Rows are points. Before rounding, the points of a table are all equally far from one centre. They may lie mostly on one side of it. Where is the centre, to within rounding?

Points, 7 rows:
[[-31.0 -16.7   9.7]
 [  1.4 -13.7  20.1]
 [-17.9 -20.5  25.0]
 [ -3.8   0.0   4.3]
 [-10.1   1.9  10.8]
 [ -3.8  -8.4  22.2]
 [-20.8  -0.9  13.8]]
Centre: [-12.3 -16.5   7.4]

Points (11 x 6):
[[ -9.8   4.8   8.2 -29.5  -0.9 -14.2]
 [-39.7  11.5  -8.9 -27.3  10.5   0.3]
 [-17.2 -16.1   2.9 -20.0  18.5   0.4]
 [-11.5  17.0 -13.6  -7.2  11.6 -14.0]
 [-12.3  -9.9  -5.3 -26.6  24.3  -1.2]
 [-26.8   8.9  -8.7 -17.2  12.4 -14.9]
 [  7.3  13.8   4.0 -14.7  14.2  -8.8]
 [-14.4 -17.9 -17.8 -26.0   0.1   9.8]
 [ -9.8   9.9   7.8  -9.4  10.0 -16.1]
 [ -3.7 -12.7  -6.3 -27.8   4.4  -6.5]
 [-11.3  -4.2  -4.5 -34.5   5.3 -11.2]]
Centre: [-13.0   9.1  -2.9 -17.3   4.2  12.7]

Points, 11 rows:
[[ 18.2 -15.4   7.4 -25.8 -13.8  31.9   1.4  23.4]
 [  6.0   2.0  -8.7 -23.8 -18.8  36.4  -0.9  -7.2]
 [  0.7   6.7   2.4 -25.0 -10.6  22.5  13.2   8.5]
 [ 25.3   5.5  -9.7 -13.2  -3.2  19.1  -8.6  12.5]
 [ 12.6   1.9   4.0 -27.4  -0.2  17.5  17.9   5.2]
 [ 21.7   0.1 -18.1  -0.9  -5.2  17.6  10.3 -12.4]
 [  2.1  10.5 -18.3 -18.1 -10.2  -4.5  -6.4   0.8]
 [ 21.3  14.0  13.1  -2.7  -8.4  27.9  -9.8  -2.3]
 [ 27.5  -1.1 -10.2 -23.1 -15.4  14.5  -1.6  13.1]
 [ 11.3 -11.8   7.5 -38.1  -2.4  21.5  14.5  10.0]
 [ 20.1   6.2  -6.2 -15.5   1.3  10.7  -0.4  17.5]]
Centre: [  3.0 -23.8   8.4  -7.5  -9.0   8.0  -9.6  -5.9]

Points (14 x 11):
[[-21.5  -9.8  13.5 -19.0  12.3   6.2 -13.9 -18.6 -16.3  -9.3   1.0]
 [-26.5  -4.9  21.5  -1.9  22.3  20.5 -14.8  -1.1 -12.9 -13.5  -3.6]
 [-24.1   7.8   5.2 -13.8  20.2  19.5 -20.4 -18.5  -5.1  11.3 -12.9]
 [-20.5   1.4  16.5  -9.8  -1.9   8.1  -5.3 -11.2 -27.3 -23.2  -9.4]
 [-25.6   1.6  -5.8  -4.9  14.3  13.1 -24.0 -12.0 -18.7 -14.8 -12.0]
 [-13.0   4.6  21.6 -19.8   8.0  13.7 -27.9  -6.0 -19.1 -16.0  -7.9]
 [-19.8  -4.1  18.6 -11.7  15.4  15.3 -15.8 -16.8 -22.5 -13.5  -1.5]
 [-24.3  14.3  26.9   9.5   6.3   5.0  -9.7  -3.4 -30.0  -3.3  -3.1]
 [-19.2  -2.0  19.8   1.1  33.8  17.7  -8.5 -12.2 -11.9  -1.2  -9.9]
 [-25.0  -4.4  11.6 -19.2   6.6   9.2 -12.4 -16.7 -24.5  -0.3  -3.7]
 [-13.0   8.0  10.6 -16.2  17.9   6.8  -1.0 -21.1 -17.4 -22.7   4.5]
 [-15.2  -2.3  13.3 -12.1  21.7  22.1 -23.1 -19.9 -13.1  -4.5  -0.6]
 [-29.0  -3.3   1.3  -8.9  11.6  25.6  -8.1 -10.1 -11.9  -3.0 -22.7]
 [-26.8  10.7   9.2   9.7  13.8  -5.4 -24.8 -14.4 -19.3  -1.2 -12.8]]
Centre: [-5.1  8.3  7.1 -0.8  4.7  7.2 -6.5 -1.7 -3.7 -1.7 -5.7]

Points (21 x 14):
[[  8.5 -10.9   1.0 -15.2  -8.5  -8.9   3.2  16.3  28.5   8.7  41.3   5.3
    7.9  -5.5]
 [ -5.9  -2.9 -17.9 -15.0   0.5  15.8   1.2  13.5  14.2  13.8  32.7  -4.9
    2.1 -22.5]
 [ -1.2  12.7  -9.9   2.1  -1.3   1.2   5.2  14.2  23.1  16.6  37.1  16.0
   -6.8  -9.6]
 [ -5.5   5.3   6.6 -14.9  -9.0  -9.2  -0.3   7.9  17.8  -2.1  24.2  -0.9
   -8.5 -20.5]
 [ -6.5   5.2  -8.9 -20.6 -15.9  19.2 -10.8  11.1   4.9   9.4  34.0   7.2
  -17.5 -16.8]
 [  1.2  -1.2  -9.7 -11.7  -8.0   5.0 -11.4  20.6  15.6   8.7  33.8  -1.3
   -5.4 -25.8]
 [ -7.3   4.6  -8.8 -25.4 -15.2   2.7  -4.6  12.1  16.9 -16.2  25.7  -0.7
   -4.1 -18.4]
 [-19.4  10.8 -11.3  -8.8   5.5  16.6  -8.8  25.5   2.5   2.9  37.8  12.6
   -4.0  -5.2]
 [  0.7   1.0   2.1 -16.2  -9.7   5.3  -9.8  22.2   6.9  10.3  46.5  -1.5
   -6.5 -13.8]
 [  0.7  10.9  -6.8 -11.2  -7.0   8.1  -8.5  27.3  31.2   5.6  34.3  12.5
   -3.3 -14.5]
 [-17.4   3.0  -7.3 -17.5 -12.1   6.5 -26.5   9.1  17.0   4.8  24.1  10.2
   -0.8 -22.5]
 [  0.7  -3.9  11.3 -12.9  -1.1   0.9   2.1  11.0  20.7   7.3  35.8   6.6
  -18.4  -6.1]
 [ -9.1   6.1  -6.4 -11.3  -7.9   5.4   0.2  11.5  12.3  15.3  46.0   6.3
   -5.0 -14.5]
 [  3.8   5.2  -4.2 -25.2  17.7   8.3   7.7  11.8  12.4   1.5  37.3  11.2
  -13.4  -7.5]
 [  3.5   8.8 -31.0  -4.5 -14.2   9.8   9.4  13.4  11.1   5.9  24.4   2.1
  -15.4 -11.6]
 [ 12.1   2.9   3.5 -18.6 -19.6   7.0  -4.8  25.2  15.0  15.8  37.4   3.3
  -10.7 -12.2]
 [  2.2   9.2 -15.0 -20.3 -16.5   9.5   0.9  15.7  21.2   9.1  35.4 -11.2
  -17.7  -6.9]
 [  0.2  21.8 -17.7  -9.4 -15.2  14.6  -4.1  12.6   6.7  17.2  30.5  11.3
   -9.6 -20.2]
 [ -5.3   1.6 -11.6   2.4 -11.1   7.5  -0.1  15.3  14.8  12.2  25.2   4.5
  -13.2 -20.3]
 [  3.6  -1.2  -5.4 -14.7  -1.4 -19.8   9.3  25.3  16.0  14.1  27.2   0.7
   11.0 -12.5]
 [-18.0  -6.9 -26.3 -24.4  -9.7  10.4 -10.5   1.7  26.7   8.0  28.4   7.6
   -3.6  -8.6]]
Centre: [  7.6   5.9  -8.8 -15.0  -3.8   5.6 -11.3   6.1   6.5   7.5  13.9   5.4
   7.5  12.5]
